Every row gives one point. Before rounding, the points of a table are all equally far from one centre. They may lie mostly on one side of it. Write the centre, to within rounding.
In the rows, zero is written as 128.

Points (8 x 2)
[[ 96 145]
 [ 95 146]
 [151 156]
 [139 174]
 [113 176]
 [103 169]
 [ 98 138]
 [ 98 161]]
Centre: [124 150]

Points (18 x 11)
[[114 178  71 129 186 139  94 152 157 128 160]
 [166 129 113 164 157 178 104 116 140 152 150]
 [122 108  93 173 142 101  93  99 175 132 143]
 [145 138  64  57 158 146  70 111 149 145 156]
 [118 162 128 122 174 100  68 170 161 145 143]
 [140 160  92  99 191 143  78 125 103 105 139]
 [142 136 139 126 151 116 146 101 195 162 188]
 [ 83 138 145 122 157 148 124 119 136 133 148]
 [130 118 102 179 157 156 144 124 141 119 140]
 [107 137 107 133 212 115 129 134 170 108 182]
 [118 120 128 124 163 142 133  93 133 129 113]
 [141 175  87 131 168  85  90  88 151 135 139]
 [107 107  74 118 156 101 141 118 140 107 106]
 [119 103  64 164 187 127 110 125 109 120 140]
 [152 153  62 130 122 123 134  93 152 129 116]
 [134  96  78  98 153 167 154  96 136 144 140]
 [141 125 138 147 179 118 155  92 166 124 152]
 [155 110 116 167 155 156  97  90 152 140 145]]
Centre: [149 121  99 113 144 113 113 139 135 131 173]

Points (27 x 24)
[[140 184 123 175 125 150 132 127 150 165 114 131 101 146 131 114 112 111
  156 155 155 104 174 144]
 [164 134  62 165 102 142 112 123 121 131 118 136 140 172  98 107 154 119
  157 146 164 112 185 137]
 [105 150 120 125  65 112 127 100 186 114 125 119 148 193  83 111 134 114
  183 155 138 131 161 154]
 [164 167  94 163  74 172 114  91 132 105  95 171 142 191  93 118 114 143
  155 121 167 115 165 136]
 [159 135 116 139 111 112 108 108 161 123 146 123  83 152 149 135 147 149
  151 134 113 109 124 153]
 [164 163 120 129 101  98  87  94 171 115 152 139 133 199 116 121 129 144
  153 151 137 140 155 154]
 [151 139 168 164  61 123  88  87 121 117 142 110 158 188 108 137 112 146
  173 147 160 140 119 158]
 [119 162 105 196  90 107 134  90 125 139 138 122 167 155 118 145 161 129
  172 130 124  97 110 127]
 [159 164 113 142  86 121 112  77 157 126  96 157 162 191  70 100 133 124
  163 123 126 110 130 158]
 [134 133  96 152  67 131 112 114 145  89  85 140  95 149  84 159 118 160
  176 136 129 121 138 162]
 [118 155 107 126  78 148 106  58 162  81 115 132 134 170 117 141 133 143
  155 146 167 154 184 165]
 [100 126  77 140 112 149  92  99 138 160 119 128 150 174  89 107 108 113
  166 131 169  88 168 166]
 [110 166  74 122  52 119  98  85 172 144 125 159 156 149  96 103 108 139
  137 124 178 120 173 130]
 [119 134 126 170 105 137 132  94 202 113 125 144 126 164 132 121 118 126
  179 116 141  91 162 151]
 [134 128  97 106 112 141 100  92 156 100  65 125 117 187 116 110 132 133
  177 149 149 136 136 167]
 [137 156 118 118  32 117 124 133 110 129 150 164 184 186 114 128 112 141
  117 166 163 122 144 138]
 [146 165 165 117  82 134 132 106 139 122 137  75 123 185 141 105  70 154
  141 135 158 122 176 154]
 [128 162 154 100  73 155  93  71 125 136 112 134 136 174 135 129 137 141
  182  95 114 122 179 171]
 [168 158 127 147  76 159 110  78 128 148  90 126 162 155 110  78 140 125
  176 137 117 109 164 129]
 [154 195 114 162  86  91 110 107 161 107 124 128 172 146  92 127 116 107
  130 146 163 121 172 110]
 [146 160 118 127  50 115  99  99 163 170 122 128 154 167  59 144  98 160
  165 145 140 130 170 157]
 [ 86 148 168 159  89 133 120  84 135 109 111 112 182 149  96 108  98 107
  156 130 130 106 160 144]
 [141 137 122 104  94 160  72  82 155 138 103 162 142 176 115 101 136 121
  135 110 143 154 157 135]
 [105 143 106 166  94 128 129  83 123  89 152 157 126 185 115 120 106 141
  191 136 167 136 128 153]
 [128 157 108 182  70 135  89 125 116 109 112 114 122 176  96 143 139 118
  135 119 143 126 190 159]
 [109 150  87 150  69 153 116 127 125 127 184 120 129 174  73 114 139 138
  164 140 138 128 169 157]
 [173 156 135 128 101 113 100  69 143 151 126 146 139 183  99 119 151 169
  194 157 158 131 145 173]]
Centre: [131 158 124 119  95 137 130 122 133 129 118 121 152 146 116 133 130 150
 154 121 165 117 140 144]

Points (27 x 24)
[[164 140 161 124 116 104 118  97 141 144 160 189 113 174 153 177 140  85
  126 113 126 130 137 172]
 [163 145 147 150 135  92 157  94 139 173 146 180 104 140 127 166 115  78
   74  78 144 155 154 162]
 [125 198 158 163 132 119 132  87 114 148 150 136 129 126 170 173 115  82
  105 105 105 143 137 163]
 [166 154 153 130 143 115 163  52 140 101 144 183 120 125 103 142 105  87
  108 127 113 132 157 115]
 [182 150 170 147 133  87 129  58 120 117 172 178 141 130 110 158 118 132
  102 100 134 125 115 117]
 [153 124 124 167 121 101 164  49 160 150 135 171 137  90 163 164 106  98
  106 127 106 129 130 133]
 [143 140 156 123 161 124 159  87 165 166 149 164 113 105 165 132 102 101
  121  89 136 171 136 143]
 [154 117 135 101 129 138 165  73 165 160 134 181 100 121 138 165 113 106
   94  95  94 167 140 124]
 [164 115 184 138 126 105 175  72 124 150 144 202 135 126 144 159  93 107
   93  95  87 128 141 139]
 [165 163 140 136 155 102 152  98 133 134 194 178 117 129 131 169 122  81
  101 137 122 149 108 154]
 [159 138 176 138 133 123 155  45 143 163 149 186 117 148 145 161  96 113
  119  96  99 161 125 149]
 [154 113 185 130 158 115 167  67 146 101 152 162 168 140 147 142  99  86
   87 116 113 112 116 163]
 [127 156 158 128 146 100 149  61 139 153 133 157 131 126 167 158 119 107
  122 101  89 145 143 186]
 [126 132 177 139 136 150 174  71 142 116 151 128 169 121 136 138 158  77
  106  97  86 149 121 128]
 [145 168 161 145  99 148 146  85 164 130 134 209 151 129 140 175  97  96
  109 125 110 130 133 150]
 [183 155 150 158 108 114 103  82 168 162 149 172 118 141 133 151 118 109
  130 111 151 126 136 133]
 [126 149 182 155 158 117 161  89 140 165 136 196 103 113 127 147 144 102
   99 117  95 113 131 108]
 [157 159 162 142 168 108 135  64 147 172 130 150 139 106 141 139 163  76
  100 116 124 138 134 157]
 [131 147 158 130 164 110 155  62 185 161 130 186 130 132 122 184 104  78
  122  86 132 150 134 141]
 [149 139 160 166 128  88 165  75 104 161 165 159 127 144 138 160 128 100
  129 160 119 123 153 128]
 [146 151 166 136 122 110 141  38 143 137 126 177 139 122 162 148 145  96
   99  92  95 181 145 123]
 [143 120 138 149 140 123 159  53 147 179 126 208 125 136 145 152 133  89
  118  69 139 122 125 153]
 [160 145 157 132 135 127 147  57 161 152 132 117 118 126 167 172 113 112
   89 127 142 139 155 154]
 [126 140 146 106 158 116 136  48 138 135 165 198 158 111 135 172 119  94
  110  82 114 140 159 128]
 [137 175 102 169 143  85 161  83 130 160 149 150 126 146 151 140 130  88
  140 103 103 133 129  99]
 [158 150 172 122 138 129 127  45 169 150 138 150 127 110 136 152 105 109
   73  94 107 141 129 154]
 [147 137 176 124 124  93 144  56 125 116 122 169 124 113 156 178  89 116
  106  99 136 132 155 172]]
Centre: [132 127 141 140 133 118 137  99 126 135 127 155 142 141 134 157 119  96
 102 106 127 137 121 124]

Points (30 x 24)
[[155 116 122 126  91 126 101 168 156 193 120 117 132 123 175 176 135 156
  177 146 121 129 126 162]
 [181 141  95 145 107 150  95 175 134 159  89 147 101 115 123 154 160  88
  128  78 128 143 127 161]
 [166 132 110 126 102 130 108 188 117 173 107 132 115  81 163 148 155 138
  195 106 152 142 111 153]
 [151 133  88 132 109 133 103 177 143 176  93 119  81 110 175 143 147 136
  181 117 175 136  90 141]
 [157 158  91 163  92 115 114 158 105 159 100 132 113 116 184 170 161 124
  153  88 105 149 119 169]
 [186 148  99 161 121 120 127 173 120 152  89 145 112 117 151 183 126  93
  178 109 128 151 112 178]
 [198  98 112 166 122 137  86 166 134 168 112 155 109 100 164 161 165 141
  158  92 120 121 131 163]
 [114 138  94 147  99 140 109 178 128 154 113 131 107 112 161 145 147 122
  163 106  91 147 105 202]
 [141 159 104 158 125 134 115 169 125 166  82 112 139 125 150 132 135 114
  161 114 146 113 116 196]
 [154 131 123 177  99 120 108 144 126 182 108 146 113 122 166 178 160 119
  173 102 144 120 122 160]
 [184 130  76 156 111 167  92 168 105 169  89 136 134 121 152 160 158 130
  144  96 112 137 106 167]
 [150 143  90 127 110 134  96 145 129 160  74 146  92 112 159 156 154 144
  151 156 145 132 114 194]
 [165 164  87 156 113 141 103 169 139 153  88 143 124  97 164 165 159 131
  160 121 121 166 154 165]
 [196 132 123 131 128 144 110 144 124 155  98 155 115  78 134 183 166 133
  184 123 145 159 120 145]
 [127 135 104 146 107 130  96 167 149 190  92 122  86  90 161 158 132 127
  165 105 156 125  88 144]
 [144 136  75 121  97 133 103 186 131 184 106 122 110  84 139 122 156 122
  164  86 125 172 111 155]
 [167 149  80 169 123 148  88 142 137 177  76 120 118 116 139 150 149  99
  166  97 118 141 103 182]
 [143 157 100 167 117 110 117 146 107 188 100 126 101  91 174 146 148 135
  149  83 114 116  96 151]
 [159 121 102 182 115 133  87 156 126 189  99 130 138 120 139 160 159 126
  179 122 105 129  82 169]
 [171 136 104 165  91 162 129 161 141 163  75 143 158 128 156 166 125 112
  144 126  90 147 115 146]
 [169 152 112 162  90 146 133 159 121 181 101 130 120 115 141 170 143 113
  190 112 132 129 125 171]
 [159 147  73 163 111 156  98 146 114 188 123 115 107  99 185 156 165 121
  151  91 138 146 113 161]
 [174 132 107 147 127 122 132 181 143 189 114  91 124 121 192 149 121 168
  183 102 129 143 113 168]
 [163 132  94 138  99 108 115 123 106 155  85 145  87 103 170 175 129 134
  163 107 109 123  82 175]
 [173 127 109 152 106 106  75 161 128 148  66 144 119 101 168 170 160 139
  161 119 122 133  99 175]
 [162 116  89 153 109 138  97 150 128 206  99 166 108 106 168 152 133 121
  141  96 106 140 116 153]
 [151 128 117 144 124 157 136 195 143 169 118 133  99 128 171 163 145 117
  166  66 121 130  99 125]
 [164 101 118 132 102 157 109 158 119 164 112 134 124 108 150 151 146 111
  193  69 147 171 120 150]
 [215 155  84 164 110 133 101 143 157 173  98 152  85 113 145 157 118 124
  148 133 117 135 122 167]
 [160 121  84 157 135 145 109 179  98 177  99 159 108 126 156 157 145 140
  179 141 121 142 111 158]]
Centre: [166 116 113 140 125 125 124 143 141 141 121 105 110 116 145 139 142 125
 135 127 121 149 107 144]

Points (27 x 24)
[[ 78 103 148 156 144 159 112 181 134 135 131 108 140 142 144 115  66 166
  104 136 179 125  90 100]
 [130 162 112 112 186 165 143 130 115 137 157 127 142 102 152  78  85 149
  108 133 162 104  91 138]
 [127 162 137 144 188 149 119 161 136 140 146 122 153 117 167  63  90 126
  131 175 152  73 107 149]
 [137 133 117 127 133 126 126 131 137  76 120 100 118 121 185  88  78 126
  119 154 162  80 123 126]
 [111 131 129 117 129 142 114 132 128 121  95 117 117 110 149  64  39 170
  104 128 142  81 128 100]
 [100 138 119  79 181 150  94 153 128 137 123 127 129 132 151  62 109 156
  144 128 147  66 106 106]
 [139 125 163 139 169 140 109 157 153 140 139  89  95 133 158  77  76 129
  148 123 132  78 104 151]
 [107 135 125 119 137 145 137 188 131 111 128  87 127 111 141  92  73 137
  134 158 143 106 138 114]
 [116 112 139 120 177 160 117 150 132 174 140 115 157 110 168  98  34 192
  142 128 161  81 123 124]
 [144 159 160 109 153 156 139 162 120 128 109 111 134 116 141 113  63 173
  104 111 149  84 126 169]
 [115 138 133 160 165 138 104 161  99 101 104 117 125 132 161 103  80 156
   92 105 157  83 137 167]
 [123 134 132 140 189 153  97 126 144  98 119  85 120 114 151  58 105 182
  127 165 142  86  93 157]
 [120  91 145 150 140 149 115 155 165 120 148  79 149 152 190  79  59 155
  109 146 165  73  99 109]
 [129 122 126 122 116 139 136 165 125 144 104 106 141 113 193  78  88 163
  138 154 122  87 123 117]
 [125 106 108 154 179 177 128 171 152 114 153 124 110 128 177  89  82 156
  135 116 165  77 117 118]
 [ 98 112 138 128 143 155  92 151 162 105 131 144 116  91 181  71 107 148
  124 163 134  75  91 120]
 [108 140 142 133 200 147 115 148 129 141 143  94 117 120 140  84  57 147
  121 117 137 126  79 112]
 [ 90 140 112 155 182 164 126 151 175 143 118  95 119 110 186 109 108 152
  114 126 173  71 107 130]
 [102 142 161 113 132 187  90 179 120 113 137 119 133 132 140  82  88 159
  106 177 166  95 131 115]
 [ 92 173 127 137 141 131 123 150 136 132 174  89 151 108 162  96 100 171
  115  98 151 117 100 126]
 [ 93 104 118 105 156 137 118 170 128 115 152 111 139 133 173  75  78 180
  103 143 145  99  80 143]
 [111 142 148 136 177 143  65 164 130 106 130 126 154 101 147  93  59 137
  139 163 146 123  94 145]
 [ 84 115 142 145 136 140 132 134 140 122 139 128 106 122 190  70  68 141
  121 124 170  69 110 104]
 [117 121 159 126 166 150  82 170 140 105 135  90 117 129 173 118  66 193
  147 143 136 117  89 126]
 [143 135 119 100 155 148 103 124 138 100 169  98 142 161 196 140  82 145
  120 153 149  95 114 104]
 [124 142 128 169 151 182 121 129 138  91 114  94 159 151 149 119  40 158
  106 111 163  81 103 114]
 [112 110 136 135 167 168 137 120 182 120 119  85 123 146 153 115  47 164
  117 126 115  95 131 161]]
Centre: [122 126 143 137 155 143 107 127 147 130 131 122 149 132 144 109  97 161
 119 137 148  93 121 122]

Points (30 x 24)
[[166 120 124  81 192 135 102 138  89 127 130 133 127  77 130 128  95 161
   77 126 138 109 182 140]
 [146  71 132 108 151 118 150 191 123 159 138 156 100 117 158 155 135 180
   64 157 165  91 126 128]
 [147 128 127  99 169 112 116 152 115 117 121 106  99  76 150 160  86 189
   61 176 142 127 116 132]
 [157 152 110 111 129 124 107 154  72 143 148 160 101 106 147 141  52 133
   81 137 138 113 132 168]
 [161 117 143 113 155 110 142 164 107 117 150 145  97  50 130 185 111 157
   65 126 154 117 106 125]
 [160 107 153  81 176  95 127 126 103 117 163 119 113  83 116 171 121 156
   55 122 125 152 121 153]
 [161  46 115  85 137 105 118 173 119 134 139 146  95 116 126 119 109 152
   71 122 154 118 175 142]
 [123  67 127 126 141 129 123 150 102 136 178 103  83 108 142 181 113 157
   89 111 148 135 154 105]
 [138 117 107  89 171  91 124 141 106 142 202 141 127 105 131 172  76 176
   84 113 144 125 155 139]
 [144 104 126 106 165 113 140 137 133 133 150 140  94  75 126 159  85 183
   65 111 108 160 158 135]
 [114 118 117 123 153 129 103 148 120 164 146 109  99  73 142 109  92 148
   76 157 158 143 164 152]
 [136  72 121 105 180  86 113 132  97 162 147 136  72 102 143 130 111 167
   94 137 109 150 143 139]
 [121  62 144 114 157 114  94 130 124 135 142 157 116 107 130 131  76 154
   89 127 139 144 168 149]
 [131  80 142  89 156 108 110 152  65 141 114 129 128 103 143 171 101 145
   66 143 127 146 119 128]
 [145 118 155 110 190 132 106 144  85 121 125 156 149  75 138 169  92 148
   92 135 155 129 135 163]
 [139  86 124 112 159  94  90 127  82 110 122 138 107 102 127 161 113 197
   60 130 134 116 147 128]
 [154 103 162 100 164 106 109 166 128 108 147 135 145  90  91 163  92 156
   69 148 133 147 125 149]
 [131  92 157 105 145 117 157 144 109 130 140 123  77 112 145 151  76 194
   70 147 137 145 144 145]
 [173  86 150 120 155 106  81 137 110 140 142 111  73 115 157 173 126 157
   59 158 122 139 137 148]
 [173  84 176 119 145  93 116 127 141 157 136 123 125 131 126 131 119 164
   98 101 131 160 159 133]
 [123 113 149 121 145 107 103 118 126 195 138 128  96 140  99 151  88 145
   75 139 141 114 128 139]
 [125 127 146  91 170  82 117 147  85 118 147 140 108  87 125 157  78 149
   74 147 119 120 126 164]
 [119 118 116 161 168 108  94 168  96 172 141 113 126 116 154 134  96 161
   84 149 152 117 137 168]
 [152 119 153  98 153  95 122 142  96 117 162 162  89  93 132 154  86 181
   58 114 144 101 143 126]
 [167 112 145 102 149 106 129 142 123 121 150 112 102 114 123 155  90 162
   28 110 182 122 145 138]
 [130  80 127 133 121 119  93 111 119 108 161 163 115 108  83 182 125 154
   67 156 146 115 136 142]
 [115 113 134 152 153 140  97 104  87 113 151 145  72 112 142 179 137 172
   94 124 129 137 148 127]
 [157  90 119 100 157  90 121 124  67 134 188 107 117 118 152 179 121 164
   74 141 164 106 135 165]
 [173 116  89  77 162  99 111 165 107 133 161 148 114  73 125 177 102 172
   65 111 151 108 158 134]
 [161 112 132 101 173  92 113 169 109 159 145 122  83  91 123 161 144 165
   42 135 161 145 130 123]]
Centre: [157 120 110 114 145 125 132 139 122 128 142 137 116 124 136 145 126 144
 104 142 141 124 133 137]

Points (28 x 24)
[[126 115 110  97  97 150 140 168 145  99  63 100 165 128 145  91 132  94
  127 103  97  98  92 140]
 [134 141 121  82  94 201 167 162 173  95  70 135 150 152 125 117 118 130
  109 132  82 111 114 100]
 [ 96  98 126  64 113 151 134 182 129 106 108 134 126 201 123 153 160 165
  108 143 151 124 114 106]
 [114 129 111  37  87 120 166 158 143  76  42 145 126 117 155 110 128 156
  136 124 107 128 131 124]
 [157 132  89 101  87 153 125 148 149 132  91 147 191 140 140 114  82 114
  149 146 124 121 113 131]
 [112 139 102  90  84 163 163 208 149  93  46 100 142 134 106 100 133 162
  113 130 121 110 116 126]
 [129 124 157  96  90 186 146 162 141 106  45  87 158 131 117 108 134 156
  157 111 141 123 139 118]
 [131 134 101  82 120 167 144 163 164 104  85 112  73 154 123  99 108 155
  155 131 124 120 121 118]
 [116 143 120 108  99 181 159 164 163  90  46 100 124 148 134 118 106 114
   94  95 109 142 122 112]
 [118 151 105  86 107 134 119 178 140  80  77  85 150 136 167  75 105 159
  145  94 139 140 116 110]
 [108 107 133  82 112 165 189 141 146  82  57  99 115 144 103 116 124 133
  138 121 113 101 101 100]
 [126 146 136  86  96 166 158 171 148 130  53  95 145 133 139 140 113 152
  140 105 116 125  92 141]
 [ 89 148 101 101  94 174 154 140 117  73  54 112 148 160 158 114 129 151
  125 118 117 112 106 123]
 [120 150 133  89  88 179 160 176 155 114  74 125 106 129 107 119 122 147
  153 137 113 131 104 123]
 [ 98 159 127  78 120 158 143 157 162  89  53 120 150 123 128 106  97 164
  165 135  97 112 119 102]
 [132 125 118  73  98 150 168 148 141  92  75 142 126 135 181  76 101 153
  118 161  99 113 152 130]
 [ 96 115 154  87 106 150 159 179 174 101  60 118 137 126 153  78 117 122
  116 115 128  95 105 130]
 [116 132 134 100  84 139 193 161 182 108  75 107 145 141 139 102 121 158
  137 156  73 126 109 107]
 [126 118 137  71 118 164 149 167 162 138  37 119 123 132 111 146 129 153
  141 119 120 120  95 139]
 [ 99 172 119 100 173 157 164 169 157  90  89 124 165 160 115 121 127 182
  100 110 114 108  96  93]
 [123  71 101  92  85 174 170 169 174 122  83 115 119 147 134 131  94 152
  126 114 113 105 101 122]
 [134 140 167  86 107 133 150 163 148  92  96 128  85 168  87 140 133 150
  130 113 105 109 126 140]
 [117 127 117 113  81 164 132 142 156  73  75 100 113 167 121 117  83 139
  158 133 130 129 141 119]
 [119 133 123  87 115 148 148 141 175 130  68  84 125 138 117 104 110 136
  135 150 106  80 124  77]
 [110 109  97  82 119 175 168 164 161 114  78  86 108 136 118 104 102 144
  120 108 131  82 107 122]
 [ 97 153 136  93 137 138 127 176 136 137  89 115 116 128  77 108 109 129
  134 130 119  96 114 144]
 [ 86 159 124  68 104 151 157 133 131 115  69  73 148 139 128 136 120 157
  134 122 125 148  95 105]
 [107 122 122  54  98 148 171 180 165 111  47 138 147 128 126 107 117 173
  155 134 129  99 116 151]]
Centre: [123 115 113  97 118 126 146 146 148 112  97 134 156 145 120 113 132 152
 114 111 125 132 142 114]

Points (30 x 24)
[[ 95 125 163  70 144 134 136 177  93 103 126 121 100  99 129 189 116 104
  119 130 156 161 132  77]
 [ 92  94 150  92 145 122 111 189 109  85 147 109  97  89 136 160 122 107
  114 134 142 138 134  91]
 [ 87 131 151  83 146 137 129 210  78 127 130 133 107 118 120 160 133 107
  114 157 148 121 128 102]
 [ 86 138 152  62 153 134 116 195 108 125 150 142 103 110 140 179 131 104
  126 119 156 161 130  75]
 [ 87 118 137  79 152 149 143 198 115  79 142 140 114 106 169 179 133 130
  126 135 144 145 142  81]
 [ 90 115 144  90 169 134 120 161  92  80 135 127  86 103 134 162 126 105
  101 138 159 164 132  74]
 [ 89 102 144  67 150 136 106 184 106  92 131 127  91 116 132 168 122 118
  105 143 134 169 138  79]
 [102 106 141  76 153 115 135 198 117  86 137 159 113 101 141 180 142 110
  146 149 152 178 121 106]
 [ 94 102 123  85 155 144 144 205 129 115 145 124 109  88 144 163  98  99
  117 146 153 158 123  84]
 [ 91 128 142  76 151 161 143 194 122 100 133 167 101  99 137 173 107 101
  108 144 129 127 146  96]
 [116 121 146  79 146 160 104 200  90  90 135 141  94  95 142 166 148 109
  111 128 132 148 132  80]
 [105 129 145  67 167 149 127 197 107 102 143 139  98 101 145 176 138  88
  115 147 143 152 149  88]
 [ 84 116 136  81 164 122 125 179  95 107 125 145  96  90 109 159 122 115
  131 130 143 118 134  85]
 [ 93 119 120  74 170 150 140 182  98 118 143 156  84 104 147 183 126  97
  131 154 134 150 141  82]
 [104 101 119  63 167 135 137 167 101  96 138 130  88 129 113 167 151 135
  119 160 139 161 141  84]
 [ 83 124 122  81 148 133  99 187 116  95 107 136 102  96 153 185 117 132
  107 166 156 152 135  85]
 [ 80 112 160  72 162 153 146 189  94  92 143 148  99 112 141 170 134 113
  124 149 157 153 135  99]
 [ 82 107 139 103 149 144 148 198  85 111 132 155 104 123 120 169 117 115
  129 133 150 150 133  82]
 [111 142 143  77 141 145 134 203 105 105 140 137 104  78 128 174 115 116
  123 144 161 158 140  72]
 [100 131 141  62 153 126 113 182 106  92 146 137 101  87 123 174 126 111
  139 136 151 172 136  75]
 [104 107 168  69 150 143 135 173 120  91 169 132  88 111 122 172 123 126
  118 152 138 153 130  78]
 [110 129 146  88 164 123 108 186 108 111 147 135  90  99 160 165 131 122
  109 162 150 175 139  68]
 [ 95 114 149  72 170 131 112 190 105  89 119 134 103 109 147 147 130 103
  102 149 150 145 147  93]
 [106 113 135  82 158 116 129 183 120 111 163 147  76  90 144 161 121 105
  111 146 151 174 123  67]
 [ 97 136 121  59 176 147 125 172 123 106 127 124  80 101 121 156 128 113
  152 134 134 140 156  85]
 [ 91 109 150  79 153 162 112 189  97 108 143 167  97 114 152 153 114  96
  107 149 115 152 133 102]
 [ 96 121 152  78 161 134 120 183  85 103 133 137 118  89 168 162 118 125
  136 152 134 147 136  78]
 [103 109 140  80 140 129 148 197 106 119 141 144  89 139 134 192 128 121
  121 154 150 142 147  82]
 [ 92  79 145  84 142 135 145 177 112 100 135 116  93 109 115 179 114 112
  128 132 144 124 136 108]
 [ 82 117 144  57 148 125 118 187 110 119 133 128  68 105 120 147 125 108
  102 144 143 153 119  76]]
Centre: [108 138 123  99 121 143 130 146 127 118 133 135 108 116 143 148 140 116
 126 144 142 148 112 111]
